Each row of a before or after table is a point. One or more steps were done to the points. Then noise was added and the rows were shuffled. The steps act on how far a point lies along the listed directions, d1 being the first. Write out the steps. A step turns or swaps two directions, mirrors them in a line or flattens them onto one, adds a multiple of one to another, or multiplies one. Angles are multiples of 10 degrees, from the lower direction toward the higher: turns from -170 to 170, lines from 10 to 170 but not 90. Use the fewest steps. Two steps may share a direction if one is a turn and the other turns, adds or multiplies; they go together, in the order done. Otherwise the lowest direction goes first.
In the rows, 128 means zero.

Directions:
(1): [179 155]
(2): [101 179]
Before (13 x 2)
[[169 153]
 [116 189]
 [125 115]
 [177 213]
 [147  96]
 [137 148]
 [ 92  88]
 [ 93  67]
 [160 100]
 [135 103]
 [130  89]
 [107 104]
 [107  17]]
After (13 x 2)
[[115 145]
 [164 136]
 [176  74]
 [ 72 139]
 [165 116]
 [139 119]
 [138 102]
 [161 143]
 [222  71]
 [153 131]
 [ 60 202]
 [117 172]
 [155  80]]
Steps: turn d1 and d2 by 70 degrees

Directions:
(1): [208 105  90 112 136 157  68 146]
(2): [ 83 153  81  97 101 124  72  68]
Before (8 x 8)
[[145 120 167 132 130 154 182 169]
 [ 82 148  77  83 104 108  38  45]
 [102 128  94 110 143 139  62 108]
 [138 135  64  91 141 135  56 102]
 [136 148  95 108 129 138 104 112]
 [249  84 136 143 162 174 149 214]
 [103 147 185 134 111 104 185 169]
 [123 152  78  90 128 128  73  51]]
After (8 x 8)
[[127 122 184 152 162 116 207 140]
 [142  96 226 167 166  99 219 191]
 [ 89 116 166 152 163 126 161 153]
 [117 151 141 136 141 126 174 141]
 [ 24 169  72  92  75 130  91  40]
 [ 85 143 167 147 160 105 198 151]
 [171 144 111  91  99 149  57 152]
 [126 143  84  88 101 157  95 105]]
Steps: turn d1 and d2 by 160 degrees

Directions:
(1): [179  88 163 172 120  76 133 179 184  83 174 131]
(2): [126 145 154 110  74 102  99 168 146 143  51 207]
Before (11 x 12)
[[120 102 129 135 118 149 116 128 124 111 121 143]
 [123 135 132 128 125 124 122 139 125 113 112 128]
 [150 114 144 119 116 128 120 124 147 129 111 143]
 [136 119 104 128 147 111 155 118 122  87 164  89]
 [ 87 153 118 105 132 138 120 112 114 169 108 138]
 [129 126 147 137 108 115 109 114 133 114 123 125]
 [137 120 119 146 164 127 140 128 134 103 180 101]
 [135 139 110 120 112 134 117 125 129 110 113 139]
 [126 109 133 135 138 132 136 113 140 116 174 103]
 [ 39 205  75  35 131 206 110  58  45 221  35 144]
 [115 137 103 112 151 157 127 112 110 131 123 115]]
After (11 x 12)
[[168 125 196 127  43  39  88 239 212 124  58 249]
 [127 125 140 139 119 123 115 103 127 112 137 110]
 [ 97 157 103 105 148 156 124 105  98 144 114 131]
 [124 128 151 132 111  91 117 160 161 141 122 162]
 [152 106 136 128 134 134 130 113 143 121 140 116]
 [101 154  93  92 128 134 139 103  93 123 100 124]
 [127 129 132 134 132 123 127 138 126 107 126 116]
 [146 129 114 131 117 126 121 130 139 100 131 131]
 [123  99 128 138 123 149 118 126 125 108 128 135]
 [ 96 137 121 105 125 153 123  96 114 146 122 128]
 [128 135 126 113 119 129 112 148 135 126  92 159]]
Steps: turn d1 and d2 by -110 degrees

Directions:
(1): [191 171 119 153 105  73 166 135 115 139  96  89 114 149 153 206  61 126
 176 120  78  92 209  94]
(2): [165  91  82 121 145 135 158 124 133 141 168  99  57  57 148 186 118 138
  74 177  98 230 107 117]
Before (14 x 24)
[[102 152 153 138 121 136 116 120 121 130 110 154 166 153 103 117 143 126
  157 117 162  93 114 141]
 [ 63  93 117 104 142 168 116 125 142 124 192 141 120 107 109  91 187 143
   92 141 153 163  53 148]
 [155  90  83 111 162 147 165 141 123 133 191 101  74  30 141 166 152 145
   47 180 125 247  84 123]
 [195 114  84 122 131 101 163 131 129 153 134  73  63  79 154 204  91 123
  106 168  79 194 152 103]
 [118  80 112 119 156 165 138 125 145 146 176 123  79  68 151 150 131 125
   70 162 118 229  72 145]
 [ 90 131 154 127 131 132  87 125 132 117 122 153 168 162 117  85 163 102
  142  93 169 102 113 148]
 [150 121 106 114 121 132 147 112 129 136 147  90  97 118 141 165 110 136
  103 153 101 160 136 123]
 [131 112 124 114 145 147 139 123 130 144 149 144 115 106 116 111 137 135
  101 124 125 168 105 148]
 [138 133 127 125 130 135 134 147 116 135 125 114 116 118 151 150 111 128
  110 135 119 109 145 122]
 [137 105 101 122 136 145 135 125 140 131 166 112  83  70 134 128 140 124
   88 141 115 212  98 140]
 [120 145 155 124 129 118 146 124 130 118 120 122 149 145 121 110 121 129
  167 109 143  91 134 129]
 [134 119 119 103 133 130 131 129 125 120 133 140 120 138 134 147 143 114
  130 128 126 149 121 119]
 [140 123 108 127 131 131 121 130 141 131 128 107 114 122 122 140 112 117
  130 110 138 143 120 129]
 [141  86  87  90 151 144 137 113 137 127 197 113  59  59 139 156 142 139
   88 179 131 249  95 121]]
After (14 x 24)
[[133 120 123 104 132 134 125 133 128 123 130 142 124 140 133 139 148 113
  129 126 126 147 116 125]
 [133 125 125 120 132 142 134 146 119 136 129 114 112 109 148 148 117 128
  100 139 122 120 135 125]
 [113 119 136 117 143 151 130 122 126 139 146 155 129 119 108  93 146 131
  112 110 135 147 103 153]
 [138 148 148 127 130 108 160 124 129 119 121 109 139 142 126 130 108 131
  169 114 132  99 146 122]
 [134 120 112 123 134 134 115 130 144 129 129 110 118 119 120 135 120 116
  124 110 145 147 114 130]
 [ 47 116 141 111 129 158 101 128 139 121 170 157 156 150 102  64 189 136
  126 115 170 107  69 150]
 [133 107 110 104 128 151 133 110 134 135 156 100 100 110 136 137 131 137
   86 156 115 170 111 134]
 [159  83  85 104 146 136 146 128 139 149 162  92  62  56 140 160 129 127
   68 180 110 228  96 121]
 [104 102 119 115 139 161 109 123 144 123 164 138 108  87 119  84 163 122
   91 130 143 195  75 157]
 [ 90  79 111  78 157 171 105 111 141 114 197 144  95  77 116  89 178 134
   88 161 166 225  61 145]
 [ 99  79 106 100 168 177 128 142 131 119 194 138 118  51 120  89 197 138
   43 162 167 220  44 149]
 [ 79  79 135 113 160 187 112 121 147 135 171 149 118  93 134  93 164 122
   75 142 153 199  46 163]
 [122 167 147 145 116 119 126 124 116 133 100 141 165 156 109 144 122 123
  170 116 144  86 136 136]
 [112 154 158 139 121 110 100 129 126 119 105 139 171 177 127 110 139  99
  166  89 151  79 147 137]]
Steps: turn d1 and d2 by 40 degrees

Directions:
(1): [154 205  75 118  87 147 158  78 155  50  93 101 127 109 110  88 109 164
 164 130 117 109 130 198 132 164 123 152 173  81  81 111  41 157 115 140
 106 106  93 197 146 111 181 125  62 164 172 213 147 150 145  85 127  83
 194 110  62 197 131  73 183 138  72 175]
(2): [125  68  86  50  75 139 231 105  62  97 197 139  96  31 100  81 142 179
 145 133 183  82  68 175 143 159  89 127 145 146 184 117 150 156 103 131
 100  94 171 149 151 219  95 164 206 143 130 144 140  92 135 129 133 167
 133 163  84  85  84 144  95  82 130 132]
Before (13 x 64)
[[122  49  99  53  83 142 237 101  39 104 204 145  97  28 107  90 149 171
  142 134 180  87  82 153 149 152  89 127 146 152 193 123 158 155 117 124
   96  92 173 144 145 230  97 163 206 144 118 137 143  73 126 129 135 185
  125 178  97  69  78 157  96  78 142 129]
 [114  92 130 121 120 138 144 125 108 151 156 142 118 113 122 140 141 116
  130 116 134 131 111 106 133 125 128 126 114 156 153 130 171 122 131 131
  129 132 138 114 120 152 100 134 169 104 120  91 130 120 133 135 125 145
  106 144 146  88 112 141 111 108 158 117]
 [134 110 121 105 123 139 148 132 107 129 151 129 124 108 126 122 139 151
  133 122 130 126 115 146 130 137 125 107 134 128 134 122 136 133 121 141
  115 122 131 131 142 154 124 141 141 129 133 141 134 113 134 119 144 135
  126 131 122 115 122 127 121 132 120 124]
 [143 136 112 139 140 131 108 124 134 137 117 124 129 134 124 141 128 118
  131 124 124 140 140 116 128 124 115 124 130 138 124 119 123 114 135 142
  135 142 125 116 114 112 142 118 130 121 120 123 132 127 124 135 126 118
  127 122 131 140 117 135 125 123 134 127]
 [118 118 141 152 134 131 118 140 135 133 137 121 139 156 139 137 132 109
  116 124 124 130 137 131 124 119 123 118 123 127 134 122 141 120 126 124
  138 126 117 113 121 111 124 118 115 130 124  99 122 133 128 130 139 119
  124 125 143 131 143 130 126 142 130 122]
 [126 116 126 143 139 120 127 129 125 129 122 147 140 134 131 136 119 119
  121 125 119 126 152 120 123 121 144 134 126 135 121 137 132 124 126 128
  128 126 133 127 112 125 143 125 134 118 123 121 137 133 127 132 128 128
  115 121 127 135 140 109 129 128 123 119]
 [129 110 136 131 150 130 123 138 136 149 127 127 126 147 142 149 133 112
  111 133 115 142 132 108 126 120 122 139 107 140 139 130 147 116 135 117
  148 141 143 125 121 125 120 118 137 117 123  84 128 124 129 141 129 137
  121 123 138 114 129 143 102 138 144 123]
 [126 111 122 113 124 122 145 131 112 126 151 132 120 119 112 124 129 143
  124 127 143 131 131 131 132 118 117 118 134 145 147 115 140 130 122 116
  127 126 147 119 127 145 106 128 149 137 121 115 125 134 122 146 131 146
  121 141 118 118 117 132 123 116 140 125]
 [133 122 136 119 127 133 133 127 125 118 128 129 129 128 117 128 130 137
  133 115 129 128 138 138 130 131 124 127 135 136 124 128 125 145 124 129
  117 116 138 129 123 134 135 128 131 128 132 144 136 128 128 126 117 124
  150 122 125 122 123 134 121 125 120 119]
 [122 115 153 131 142 125 117 133 137 146 130 133 126 147 137 140 138 132
  116 130 130 130 124 110 142 114 135 115 118 127 138 140 144 124 134 119
  128 127 137 102 125 133 113 125 136 118 111 108 109 123 125 133 128 132
  107 139 145 117 123 152 116 131 145 114]
 [126  76  80  36  72 135 249 111  51  87 205 144 100  24  98  73 149 186
  134 134 182  84  71 175 140 153  83 129 155 142 197 124 135 159 104 137
  114  95 178 166 143 222  82 177 211 158 134 169 145  89 138 114 127 170
  143 157  82  91  95 140  93  78 115 141]
 [114 106 164 129 146 116  95 150 112 166 139 142 135 149 143 143 147  98
  122 129 132 136 124  89 131 109 126 127 110 152 143 135 163 113 137 110
  145 146 134  92 112 114 105 133 137 102 113  91 129 128 120 159 118 143
  105 134 162  95 137 141 105 128 153 112]
 [131 137 127 143 140 119 125 128 144 130 123 139 140 136 129 127 144 121
  119 130 121 132 137 124 129 127 127 126 134 120 119 135 124 137 133 122
  126 132 117 124 128 111 133 121 111 136 136 123 127 139 131 110 141 100
  143 121 133 132 134 124 146 134 137 123]]
After (13 x 64)
[[117  98 133 131 117 132 145 135 114 126 160 125 129 129 130 123 135 122
  122 128 142 121 117 143 126 126 114 114 128 133 151 116 150 127 122 126
  126 118 131 117 127 135 115 126 142 133 129  99 125 124 131 130 139 129
  128 131 134 117 130 133 114 129 131 121]
 [127 116 132 107 117 135 154 118 124 116 143 128 114 116 118 114 133 157
  126 132 144 115 105 144 147 130 122 121 135 121 142 136 129 137 123 122
  118 114 138 126 136 158 113 136 143 132 123 128 121 116 131 119 131 133
  124 146 118 122 111 146 121 123 131 129]
 [155 231  86 131 105 139 140  92 166  53  76 106 143 136 118  96 114 154
  148 133  99 125 150 177 125 146 135 152 176  72  74 124  21 148 122 143
  129 120  89 207 130  86 175 127  39 171 171 229 150 160 144  74 119  76
  200  90  75 213 159  66 194 151  61 187]
 [139 140 119 126 129 139 126 128 131 121 123 121 128 131 131 127 138 144
  137 123 112 132 130 150 127 137 132 112 137 111 110 122 111 132 123 141
  116 128 114 136 135 125 146 130 107 133 139 155 130 126 136 109 140 118
  139 118 120 137 132 112 143 146 105 133]
 [132 135 140 127 134 132 122 132 133 123 119 124 134 138 121 139 127 125
  128 115 121 132 144 136 127 127 130 122 133 134 117 128 121 143 125 129
  124 119 135 130 123 127 134 121 121 125 134 141 133 133 124 125 114 115
  145 118 128 131 130 131 124 131 119 118]
 [139 122 110 125 135 132 122 124 122 137 130 127 120 119 117 138 131 121
  133 125 134 131 126 114 133 125 108 122 129 144 135 118 134 118 129 144
  135 138 136 113 119 129 131 123 148 124 113 119 133 121 125 139 127 131
  122 125 129 129 110 142 115 116 136 123]
 [135 101 109 103 122 135 167 122 121 124 144 126 118 110 127 122 136 139
  119 133 132 122 117 140 128 140 109 143 126 136 149 127 135 132 118 117
  130 122 151 145 132 155 118 130 148 125 132 110 138 115 137 132 133 142
  134 132 111 114 114 139 102 126 135 134]
 [125 100 117  81  97 131 162 119  84 121 166 137 118  87 120  99 147 140
  146 130 157 103  90 145 144 142 103 136 137 141 158 122 141 137 114 116
  120 117 141 134 131 161 103 153 153 127 134 133 144 117 126 143 121 145
  131 146 113  98 110 129 109 106 134 134]
 [123 103 124 130 131 123 140 128 109 127 132 150 136 120 127 128 121 127
  123 126 128 123 146 124 125 125 139 131 126 138 134 140 140 126 124 127
  128 122 140 126 114 137 139 130 151 125 121 120 135 131 127 135 130 132
  117 127 123 122 129 109 123 119 122 118]
 [136 141 112 118 119 131 148 116 129 102 137 121 123 125 111 115 122 151
  135 128 133 130 140 151 132 127 120 127 143 129 124 112 110 135 122 120
  122 123 129 142 128 131 130 119 123 146 135 142 131 145 129 133 130 131
  143 131 101 143 123 113 142 124 120 141]
 [128 115 133 139 144 117 128 136 132 142 136 149 133 131 129 135 147 119
  111 126 131 131 134 120 127 117 125 121 123 130 136 137 145 132 130 119
  124 129 126 113 124 122 121 126 133 126 127 109 126 128 132 119 141 113
  130 124 139 116 132 140 134 131 152 113]
 [130 131  97 106  95 150 176  91 119  98 143 124 116  90 105 109 128 141
  155 116 133 111 104 152 135 150 116 140 142 131 133 119 118 141 121 139
  112 116 122 157 135 153 129 135 137 125 148 144 141 132 144 108 129 121
  144 137 102 125 109 109 140 111 126 142]
 [157 206  81 125  89 147 162  66 141  42  87  98 129 109 113  91 112 165
  166 130 107 112 151 187 140 159 127 154 182  75  78 114  29 159 130 136
   97 103  85 205 142 109 198 120  47 170 170 219 155 136 141  82 124  86
  197 119  64 195 129  76 196 138  72 182]]
Steps: turn d1 and d2 by -100 degrees
